Rows are points. Each copy is the shape, with its points in the same order, stretched, turned, moved and blurred by noise. Some copies are also mirrored. Which?

Shape (8 x 3):
[[  8.2 -36.6 -10.4]
 [ 18.0 -18.7  -2.1]
 [-18.5  13.8 -43.3]
 [ -0.4  35.5  -9.9]
 [ -5.5  -7.7  14.1]
 [ 17.1 -14.0  19.6]
 [  2.9  -8.7   9.5]
 [ 25.5 -19.7  -7.1]]
Copy 1 (8 x 3):
[[ -8.8   3.2  36.5]
 [ -9.1   6.2  12.5]
 [-11.2 -40.1  11.3]
 [ -2.7 -23.0 -30.0]
 [ 12.1   0.5  -0.6]
 [  2.4  15.3  -2.4]
 [  4.7   2.2   1.0]
 [-16.3   7.3  15.1]]
Copy 1 is: mirrored
Copy 2 (8 x 3):
[[-19.0 -10.4 -25.8]
 [ -6.9 -27.1 -18.9]
 [ 28.0  22.2 -12.5]
 [ 34.2 -15.1   2.6]
 [ -6.3 -16.0   9.9]
 [ -9.0 -30.1  -7.2]
 [  0.1 -17.5  -1.5]
 [ -8.4 -30.5 -29.1]]
Copy 2 is: only turned

Shape (9 x 6):
[[ 27.9  -6.2  12.3  -9.3  -0.5   0.4]
 [  1.4  20.4  24.0 -25.4  -6.1  34.8]
 [ -6.4  -8.5  -8.0  13.0  11.8 -11.4]
 [ 18.7   4.2  -8.5   1.6   0.6  16.6]
 [-24.6  26.2  -3.9  23.2 -29.7  -8.6]
 [-23.7  -6.4  25.6   8.2  -5.9  13.2]
 [ -4.3 -15.0  21.7  25.3   2.0  28.1]
 [  3.8  21.4  12.2  -2.1   5.8   4.7]
 [  4.7  22.5   6.5 -22.4 -21.7  -2.6]]
Copy 1 (9 x 6):
[[ -2.8  -0.2  14.3   4.2 -21.0  23.8]
 [-36.2   2.6  33.4   9.8 -10.8 -25.3]
 [ 16.9   5.1 -14.6  11.5   5.1   7.7]
 [  1.3  11.2  18.4  -9.8 -10.3  10.9]
 [  8.2  20.0 -27.8   4.7 -29.2 -56.9]
 [-19.5  15.3 -21.0  29.2   4.9 -22.3]
 [ -8.6  32.9 -14.8  25.3   7.8   7.0]
 [  2.8   6.7  17.6  10.7 -16.4 -12.7]
 [-16.0  -8.3  15.9  -2.9 -36.1 -27.8]]
Copy 1 is: only turned
Copy 2 (9 x 6):
[[ 12.6 -13.2  -7.9  -7.1 -14.1 -23.8]
 [ 34.5 -21.0  15.9 -10.6 -27.5  10.8]
 [-19.0  17.1 -10.2  -7.2   7.7  -7.9]
 [ 10.0  -9.2 -11.6   3.2  -7.9  -4.5]
 [-11.9  34.3   6.3  18.3 -19.6  12.9]
 [-16.5  -3.2  23.4  -5.4  -9.7  11.8]
 [-21.1 -26.9  18.9   5.4   7.6  11.2]
 [ 18.9   3.5   9.5   0.3  -9.7  -2.3]
 [ 27.3  14.1  -0.5  -7.2 -42.2  -7.5]]
Copy 2 is: only turned
Copy 3 (9 x 6):
[[ 18.5 -22.4 -14.4 -14.7 -11.3   7.0]
 [ 20.8   7.6  17.8 -22.4 -46.8  27.1]
 [-13.9  -8.7  -5.7   6.7  16.6  -9.9]
 [ 23.9  -3.3   0.9  -2.0   5.3  20.2]
 [-39.0  -7.4 -18.4  22.0   2.6  37.5]
 [-17.7 -22.2  15.9   0.3 -25.8   6.2]
 [  6.0 -38.3  30.5  -1.4  -9.5  20.1]
 [ -6.6   0.3   4.9 -20.4  -1.9  19.8]
 [ -5.9   3.2 -22.3  -6.3 -25.9  20.2]]
Copy 3 is: mirrored
Copy 4 (9 x 6):
[[ -9.3 -22.0  15.5  -7.5   2.4  27.1]
 [-18.1  17.3   2.3   8.8  19.9  41.6]
 [ 25.8 -11.5   0.6   2.6  11.6  -5.3]
 [ 12.3  -6.7  -8.5 -10.2 -11.5  32.4]
 [ 12.3  49.4   1.8 -27.9  -4.3 -25.7]
 [ 18.3  17.4  22.9  17.8  34.5   9.1]
 [ 46.5   8.0  21.4   8.4  24.1  31.5]
 [ -1.6   1.4  -6.1 -17.1  16.1   8.2]
 [-33.1  13.9  10.9 -18.5  -0.9   5.3]]
Copy 4 is: only turned

Shape (12 x 8):
[[ -9.7  18.9 -14.5 -33.5 -12.2  -2.2  -7.4   0.2]
 [-31.4  -8.0   7.7 -29.6 -13.0   6.7  -1.5 -13.8]
 [ -0.7 -18.8 -23.3  37.2   1.4  28.6  16.4  -4.1]
 [  3.6 -22.9 -16.9  31.2  14.3  26.8  30.5  13.5]
 [-11.9   2.6  -4.3 -14.2 -34.2 -12.7  -4.6 -18.0]
 [ 25.7   2.9   8.7 -17.7  -4.8 -16.5  25.1  18.2]
 [ -4.1  -6.3   0.7 -20.5 -11.4   3.8 -32.4  -2.6]
 [ 19.1  -5.8   6.4  -6.3   1.9 -20.6   3.0   6.6]
 [ -1.3  -1.6   8.5 -36.3 -15.4   5.7  -8.6 -28.1]
 [-21.4   3.0  15.1 -20.0 -19.2 -12.3 -17.1   1.9]
 [  2.3 -20.1 -15.9 -20.2   1.5 -21.9   8.9   1.5]
 [ -5.0  -4.0 -15.2  40.9  30.4  13.3  18.1 -10.3]]
Copy 1 (12 x 8):
[[  6.3  30.7  15.8  -4.0   6.5  -4.8 -22.6  17.8]
 [ 35.5  10.0   2.9  -9.4  15.0   4.1   0.2  19.3]
 [ -1.0   6.7 -46.9  19.6   9.3 -22.3  -3.2 -15.8]
 [  3.8   5.9 -44.9  32.2  -5.9 -34.6   4.8  -1.6]
 [ 15.2  13.4  12.3 -26.7  18.2   3.6   7.1  -7.0]
 [  9.0   7.4  19.4  18.3 -13.8 -19.2  20.4   2.5]
 [ 20.2   4.0  12.3  -6.5   4.1   4.1 -30.4  -1.5]
 [ -0.2 -10.6  11.4   6.4   1.0  -8.2   8.5  -3.7]
 [ 33.8   7.2  25.2  -5.9  30.4   9.1  -2.3  -6.1]
 [ 15.6   5.6  13.4 -12.6   0.6  19.7  -2.9  15.2]
 [ 10.9  -3.5   2.5  -4.5   5.7 -29.4  -1.0  17.6]
 [-25.6  -9.7 -40.3  27.2  21.6 -11.0   9.5  -4.1]]
Copy 1 is: only turned
Copy 2 (12 x 8):
[[ 12.6 -20.5  15.0   3.9  -6.8  27.4  18.2   2.1]
 [ 23.2 -22.8  23.4 -30.5  -0.1  15.2   0.4 -26.5]
 [-10.3  16.4 -43.5  14.5 -10.5  11.1 -41.2 -17.6]
 [-29.6  19.1 -46.5  -0.5  -3.9   6.9 -35.9 -10.3]
 [ 30.9 -17.1  11.5   7.1 -14.7   1.3   2.2 -15.1]
 [ -8.2  11.7 -10.8 -10.2  -4.5 -10.4   9.8  19.7]
 [ 23.7 -26.7  20.8 -10.9  -1.3  17.3 -11.9   3.6]
 [ -3.2  -6.2   0.3  -2.4   7.3  -7.4  -5.0  10.8]
 [ 47.6  -6.7  17.1 -22.3   0.9  17.5   6.9   3.8]
 [ 14.2 -26.7  33.4 -16.8  -9.8   2.5  -5.2 -15.1]
 [ -2.1 -26.2  -2.8  -1.5  25.5   6.8  11.2  -1.2]
 [-26.2  20.5 -23.1  26.3  10.4  12.6 -31.9 -17.3]]
Copy 2 is: mirrored
Copy 3 (12 x 8):
[[ 15.8   3.7  11.0 -28.2  15.3  16.5  -4.0 -12.0]
 [ 11.8 -12.9  35.7  -6.8  12.9  33.1  30.4 -10.7]
 [ -6.0 -35.6 -19.3  35.7   2.7  15.3 -27.3 -16.1]
 [  4.4 -23.7 -25.0  37.1 -13.4   1.3 -16.4 -16.5]
 [-26.1  -0.5  26.0 -26.5   8.5  25.4   1.6 -16.1]
 [-11.2  26.9   5.2 -16.5 -23.9 -29.8  -7.2  -4.7]
 [  3.3  -9.3  19.4  -4.0   4.5  37.5   0.7  21.7]
 [-15.8   2.9  -6.0 -13.5 -16.4  -8.7   1.7   9.3]
 [ -3.2 -14.7  47.2 -17.6  16.2   8.1   0.7   5.8]
 [ -6.8   8.6  18.4  -9.9   9.0  34.5  27.8   2.9]
 [ -6.3 -14.7  -5.0 -35.2 -21.2  11.3   6.2  -6.8]
 [ -2.2 -43.8 -48.6  26.3  11.0  -2.4   2.9 -18.8]]
Copy 3 is: only turned
